Each row of a before or after table is a point. The points were changed in one or more steps. Then noise was added and the rows were shuffled. The steps act on how far a point lies along the listed directions, d1 being the first. Name the steps. A step turns or swaps two directions, mirrors them in a line or flattens them onto one, adds a multiple of one to another, or multiplies one. Angles are multiples of 10 degrees, from the lower direction toward the higher: turns from -170 to 170, lines from 10 to 170 but not 90. Use the fewest steps. Two steps may share a direction if one is a turn and the other turns, adds or multiplies; they go together, in the order done. Otherwise the lowest direction goes first.

Directions:
(1): [ 4.4 -1.5 -0.4]
(2): [ 1.4  4.4 -0.4]
(3): [-0.5 -0.2 -4.6]
Before (13 x 3)
[[ 0.1  1.9 -0.5]
 [-0.6 -1.0 -0.8]
 [-0.9  1.4  5.4]
 [ 0.0  0.7  3.0]
 [-0.8  2.4  2.8]
 [ 0.2  0.5  4.5]
 [ 0.0  1.4 -1.0]
 [-5.3  1.7 -2.1]
 [-2.0  3.0  3.4]
 [-4.1  3.1 -2.2]
 [-0.2  1.5 -2.6]
 [-0.8 -1.0 -1.3]
 [-1.2 -2.4 -2.0]]
After (13 x 3)
[[-2.0 -5.3 -3.7]
 [ 1.5 -3.3  5.3]
 [ 1.6 -2.1  4.5]
 [-2.8  0.4 -3.3]
 [-1.2  0.0 -1.3]
 [ 1.1 -0.9 -1.6]
 [ 1.5 -1.0 -0.8]
 [ 0.7 -0.4  4.8]
 [-1.4 -0.1 -2.2]
 [ 0.9 -1.1 -4.1]
 [ 0.9 -1.4  8.6]
 [-0.3 -5.2 -3.8]
 [ 0.9 -0.1  7.1]]
Steps: swap d1 and d2; multiply d3 by 1.6

Directions:
(1): [-1.4 -4.5  1.3  2.2]
(2): [ 2.0  0.5  4.9 -0.6]
(3): [ 4.2 -0.3 -1.3  3.0]
Before (13 x 4)
[[-2.6 -1.4 -2.5 -0.9]
 [-2.3 -1.9  0.7 -2.6]
 [-2.6  2.1 -2.6 -4.4]
 [ 1.1  1.2 -3.7  1.5]
 [-3.5  2.1 -2.8 -0.8]
 [-6.5 -0.3 -4.1 -1.7]
 [ 3.3  3.2 -2.1  1.5]
 [-0.4 -0.1 -6.4  2.8]
 [ 3.9  5.3 -0.6 -0.4]
 [ 4.1  1.9  0.9  1.2]
 [-1.6 -0.7  2.0 -0.1]
 [-3.9  2.2 -1.3 -0.2]
 [ 1.4  3.0 -3.9  0.5]]
After (13 x 4)
[[ 2.0  0.6  2.5 -2.4]
 [ 3.8  0.4  1.0  0.4]
 [ 6.0  0.8  4.2  2.4]
 [-1.7 -2.8 -2.8  3.3]
 [ 1.3 -1.4 -2.2  3.1]
 [-3.7 -1.8 -2.7  0.6]
 [ 0.7 -2.9 -1.4  3.9]
 [ 2.4 -0.7  2.8  3.2]
 [-3.6 -4.6 -0.9  2.7]
 [ 4.1 -0.3 -3.0  4.8]
 [ 1.5  0.5  3.4  2.8]
 [ 2.8 -3.3  4.0  1.1]
 [-0.4  1.7  1.7 -1.4]]
Steps: multiply d1 by -1; mirror d2 and d3 in the line at 130 degrees

Directions:
(1): [ 1.9 -0.3  3.9  4.9 -0.4 -0.2]
(2): [ 4.6 -1.5 -1.1 -1.4 -3.9 -1.1]
(3): [ 0.5  5.3  2.5 -2.0 -0.9 -1.9]
Before (10 x 6)
[[-4.5 -1.1  4.4  8.4  4.9  2.6]
 [-3.8  0.8 -0.3 -2.5  1.4  0.4]
 [-2.9 -1.6  2.0  1.2  2.6 -0.4]
 [ 2.4 -0.1  4.4  4.5 -0.3  0.0]
 [-1.3 -0.4  2.2  2.4  3.8  0.5]
 [-0.6  2.7  0.3  2.4  1.4 -1.7]
 [-0.8 -0.2 -2.8 -0.9 -1.9  0.5]
 [ 0.0 -4.0  1.1  6.0  0.4  1.9]
 [-2.2  5.6  2.0 -3.5 -0.3 -1.5]
 [ 2.9  2.5  2.2 -1.2 -1.8 -1.6]]
After (10 x 6)
[[ 1.8 -1.2  0.1 -3.1 -2.1 -2.5]
 [ 0.9  5.3  3.0 -2.0 -0.5 -1.6]
 [ 5.3  3.9 -0.9 -6.6 -6.3 -3.2]
 [ 2.6  1.5 -0.3  1.6 -1.0 -2.5]
 [ 3.7  0.7  0.0 -3.0 -1.2 -1.6]
 [ 2.5 -3.1  3.2  4.9 -1.9  0.1]
 [ 1.4 -4.1 -0.6  0.4 -2.0  0.5]
 [-2.1 -0.9 -2.1  1.3 -0.4  1.2]
 [-0.8  4.6 -1.7 -5.4 -1.7 -1.4]
 [-0.2  1.3  3.8  3.0  1.9  0.1]]
Steps: swap d1 and d3; multiply d2 by -1
